Each row of a before or after table is a point. One or more steps were done to the points. Then noise was added and the rows were shuffled. The steps act on how far a point lies along the listed directions, d1 being the first. Write out the steps. A step turns or swaps two directions, mirrors them in a line or flattens them onto one, adds a multiple of one to another, or multiplies one. Angles are multiples of 10 degrees, from the lower direction toward the higher: turns from -170 to 170, lines from 10 to 170 but not 90. Use the fewest steps. Two steps may share a direction if one is a turn and the other turns, adds or multiplies; they go together, in the order done. Otherwise the lowest direction goes first.

Directions:
(1): [ 38 -26]
(2): [26 38]
Before (12 x 2)
[[-22 -11]
 [-78  -5]
 [ 44   6]
 [ 36  25]
 [ 65  23]
 [-34   4]
 [ 70  62]
 [-10 -25]
 [ 65 -21]
 [-37 -32]
 [ 71  -1]
 [ 60  39]]
After (12 x 2)
[[ 14 -31]
 [  8  -9]
 [ -9  20]
 [-11  26]
 [ -3   5]
 [  2  -2]
 [ -8  16]
 [ -7  10]
 [  9  -6]
 [  3  -9]
 [  9 -19]
 [ 22 -43]]
Steps: flatten d1 and d2 onto the line at 150 degrees

Directions:
(1): [38 38 38  0]
(2): [ 39   5 -44  30]
(3): [-15  -9  25  58]
Before (12 x 4)
[[ 26  26  42  87]
 [ 65  39 -18 -43]
 [ -7 -11  -7 -39]
 [ 34  20  14  -5]
 [ 45 -10 -49 -34]
 [-81 -20  73  29]
 [ 41  36 -68 -55]
 [ 14 -36 -67  14]
 [ -1   6  26  50]
 [ 50  32 -15 -10]
 [ -2   0  -3  26]
 [ -2   8  -1  32]]
After (12 x 4)
[[ 20  27  19 -15]
 [ 27  26  41  87]
 [ 30  31  23 -48]
 [ -4 -10 -11 -41]
 [ -7   7   1  32]
 [ 11   8  15  52]
 [ 26  19  23  -7]
 [  7 -17  -4 -42]
 [ -8  28 -12 -64]
 [ -5  -1   1  26]
 [-15 -10  -7  43]
 [-22 -43 -24   8]]
Steps: flatten d2 and d3 onto the line at 70 degrees

Directions:
(1): [-18  30  18  15  43  -9 -71  -1]
(2): [-24  49  24  44  17  13  51  -6]
(3): [-46  18  45 -43 -42 -14  -2  19]
Before (9 x 8)
[[ -2   5 -17   8  -6   5  44   7]
 [-25 -16  11 -51  -3 -35 -82  18]
 [ 18 -18 -25 -12  -9   3  -3   4]
 [  2   2  10   7  22  -2 -42  13]
 [ 32 -45 -33 -16 -20 -24  31  -9]
 [ 52 -52 -44 -25  -9   5  -7  -9]
 [ -4   5  14  -2 -12  -6  31   5]
 [ 41 -11 -30  20  12   8  42   2]
 [ 28 -65  -9 -56 -31   2   4 -16]]
After (9 x 8)
[[  22  -56  -25  -50  -45  -33   12    3]
 [   9  -79   11 -112  -71  -17  -26    3]
 [  -3   -2   15   -7   15   -6  -47   16]
 [   3   13    9   17    3    0   46   -2]
 [  31  -77  -27  -96  -54  -19  -49    7]
 [   6    8  -27   24   10    9   51    2]
 [  48  -21  -36   12    9    8   34    1]
 [ -51  -18   34  -95  -40  -49 -100   30]
 [  10  -29  -17  -39  -26   -4  -23   13]]
Steps: multiply d2 by 2; turn d2 and d3 by -30 degrees

Directions:
(1): [-54   0  -4  26 -68  15 -23 -14  31 -36 -20]
(2): [ 14 -70 -34 -27 -25 -29 -29  45  19  12   6]
(3): [  5  23 -74   7 -20 -21  35  -4 -35  12 -49]
(4): [-16 -31   4 -13   7   5  72  26 -10 -66  10]
(5): [-18  26 -42  21  35  52 -21  64  11  -6  10]
Before (9 x 11)
[[ 24  25 -42 -15  68  33  47  42 -35  12   1]
 [ 11 -29  30 -18 -21 -16  19 -30  18 -15 -13]
 [ 12   4  21   6 -30 -30 -21 -40 -11  25  -6]
 [ -7 -22 -34 -13 -55 -25 -16 -36  -4   8 -28]
 [-31 -41  22  13 -61 -17  16 -33   8 -35  -1]
 [ 25  76 -49  -1  47   6  56  -3 -32 -14  -1]
 [ 12  63 -18  21  13  -1  55  -3 -26  40 -20]
 [-34 -38  26 -13 -35  -3  13  34  20 -66   5]
 [  3 -33   4 -30 -32 -64  20 -32  -9 -31 -22]]
After (9 x 11)
[[ 15 -19  33 -17 -31 -32  41 -60   7 -13 -30]
 [ 25 -43  -2 -22   1 -19 -17  60  26  47  29]
 [ 21 -18 -30 -26  82  47   5  93   0   9  36]
 [-12 -21  54 -16 -37  -9 -30 -63  15  -5  10]
 [-27 -30  38  14 -69 -32  35 -64  -3 -33 -12]
 [ -1 -30  71 -33 -28 -63  22 -75  -2 -38   1]
 [-38  14  18   6 -29   4  47   1  -8 -69 -17]
 [ 20 -11  36  -2 -43 -48 -18 -55 -11  25  -6]
 [ 35 -42 -44 -40  36  -5 -21  77  26  -6  49]]
Steps: turn d2 and d3 by -150 degrees; multiply d5 by 1.6

Directions:
(1): [ 14 -13 -28  70  12  -6 -46  -6 -31  13   1  18  12 -71]
(2): [-11 -22 -20  10  19 -10   3 -34 -13 -24 -97 -44 -16  11]
(3): [ 28 -11  13 -37  82   3  -4 -50   3  11   0  33  47   4]
Before (14 x 14)
[[ -3   2  -2  -2  -7  -7   0  -3   4  -4  -5 -16  -8   7]
 [ -3  -3  -3   6  17   3  -6 -11  -6   8  25  27  24 -22]
 [ -2  18  14 -34   3  12  20  -1  10  -7  -4  -9  -2  33]
 [ -6 -15 -10 -12  -8 -12  15  -7   4 -13 -37 -26 -11  23]
 [ -8   6  -1 -17  -7   1   4   5  -3  -6 -32 -20 -13  25]
 [ -5  -1   0   0  22   0 -10 -14  -9   0   1  14  21 -12]
 [  4  -3   3   0   0  11   3   5  -3  10  14  -5  10   0]
 [  4 -19 -14  13  40 -15 -12 -26  -6  -1 -48 -13  14 -21]
 [  1   3  11 -10  -2   7  17  -4   5  -3   2   7  -7  19]
 [  6  -4   5  -7  -6 -12   8   6  -6  -5   1  -8  -3   4]
 [ 16  -7  12 -24  56  -5   6 -38  12   1 -16   6  26  16]
 [ -2 -12  -4   4  20  -9   7 -30 -14 -15 -59 -30 -11   4]
 [  3  -9  -5  32  19  -4 -20  -4  -2   4  -2   4  13 -31]
 [ 11  11  19 -42   8   6  22   2  24  14  42  19  14  23]]
After (14 x 14)
[[ -10  -27  -17   14   34  -16    8  -54  -23  -30 -120  -57  -23    6]
 [ -10  -11  -26   91  -31   -9  -36   27  -21    1   -6  -13  -14  -65]
 [  -1  -22   -3  -43   30  -15   27  -41    9  -22  -77  -32   -1   46]
 [  -7    5  -16   46  -19    2  -25   17  -13   15   46   28   11  -51]
 [  11   15   31  -87   56   17   36  -32   26   -6   -8    7   28   65]
 [   7   -2    4   -1   -2    8    1   12   -3   12   24    0   11   -3]
 [ -10   -3  -12   33    0   -2  -23    0  -20    0    3   11    7  -35]
 [   1   -1    1  -17    4   -7    7  -12    6   -6  -16  -19   -2   19]
 [  30   17   39  -82   46   16   26  -14   38   26   80   52   49   35]
 [  -9  -30  -42   67    9  -25  -28  -22  -28  -15  -95  -45  -11  -52]
 [  -2   -1   11  -54   30    3   21  -24    5  -11  -58  -21    3   52]
 [   6   -5   12  -20    5  -12   15    0   -3   -3   -2   -6    4   12]
 [   8    3   19  -39   22   10   23  -18   13    1    3   17    6   34]
 [  19  -15    3   -4   69   -8   -9  -49    2    0  -34    4   31   -2]]
Steps: multiply d1 by 2.5; turn d1 and d3 by -40 degrees; multiply d2 by 2

Directions:
(1): [ -3 -48  30 -20   2  -6 -25 -18 -14  -8  56 -20   6 -16 -10 -18  55  46
 -30 -33  80 -33   3 -46]
(2): [ 69  52  89   4 -14   4 -18   2   5 -18 -16  10  13   3 -24  10  25 -54
  -5 -33 -11 -13  54 -19]
(3): [  5  -5  61 -37   5 -15 -22  -6  56  22 -23 -36  27   8  34   5 -57  69
  50  -3  14 -11  19  38]
Before (9 x 24)
[[ 11   6  -5  -3   4   5   0  -5  -1   1  -2   4   8  -9 -10   2   0  -9
    1  -2 -10  -2   8  -4]
 [-21 -19 -42   5  -1  -3   7  10   9   7   6  -7   3   5  13 -10 -30  21
   12  11 -21  13 -23  20]
 [ 16  -2  22   9 -13  11  -5  11 -18 -10  11  -4  -3   7 -28  -9  28 -22
  -11 -24  17  -5   6 -36]
 [ 11  25 -12   6  -8  -4   5   7 -10  -3   4  13  10  -3 -13  -1   6 -22
    0   3 -11   7   2  -8]
 [  2  26 -10   1   0   0  11   7  17  -1 -24  -8   3   7  -2   2 -19 -14
   12  12 -31  17  16  19]
 [-11 -12  -3 -10   0  -5  -2  -1  28   9  -8 -17   7  -3  12   8 -36  27
   25   4   1  15  -4  22]
 [ -2  19 -66  14   4   7  24  10 -20   2 -16  21 -20   8  -5   5   9 -38
   -8  28 -32  23 -22   6]
 [ -4 -30  -1  -7  -3 -10  -4  -4 -18  -3  37  -6  -3 -13  -4 -10  31  20
  -22 -21  36 -13 -11 -25]
 [  4   4  32  -2  -6  -7  -6  -2  27   8 -16  -7  13   0  10  13 -21   7
   21   1  -5  -5   5  20]]
After (9 x 24)
[[  39   34   23   16  -15   -2    5    7  -18  -14   -1   17   -6   -2
   -21    3   25  -53  -17  -21  -21    2   15  -16]
 [  -9    2  -43   10   -6   -1   10    3  -29   -6   27   17    2   -9
   -21   -9   30  -16  -22    4    7    4  -16  -25]
 [   1   -6  -17   -2    5    3    0   -6   -6    0    9    1    4  -13
   -10   -2    8   -1   -4   -1   -1   -5    0  -10]
 [ -29  -15  -31  -14    6   -6    5   -2   17    7    5  -24    3    1
     9   -9  -11   36    6    9   10    6   -4   11]
 [  -1   -6   34  -27    2  -13  -12   -2   57   18  -25  -33   22    2
    28   16  -68   56   54    2    0   10    8   44]
 [  12   -3   -1   18  -16   15    2   14  -38  -18   22    8  -13    3
   -40  -12   50  -42  -31  -24   12   -3   -1  -49]
 [ -11  -22   49  -27   -1  -18  -17   -6   53   23  -11  -32   25    0
    29   10  -44   67   39    2   23  -14    5   35]
 [ -23   -1 -122   35    4   15   37   11  -64  -12   17   42  -41   -3
   -26   -4   55  -66  -48   28  -17   25  -47  -28]
 [  -3    2  -20    9   -3   -2    7   14   21    6  -13   -4    5    7
    17   -4  -44    5   23   11  -39   17   -9   30]]
Steps: swap d1 and d2; multiply d3 by 2.5
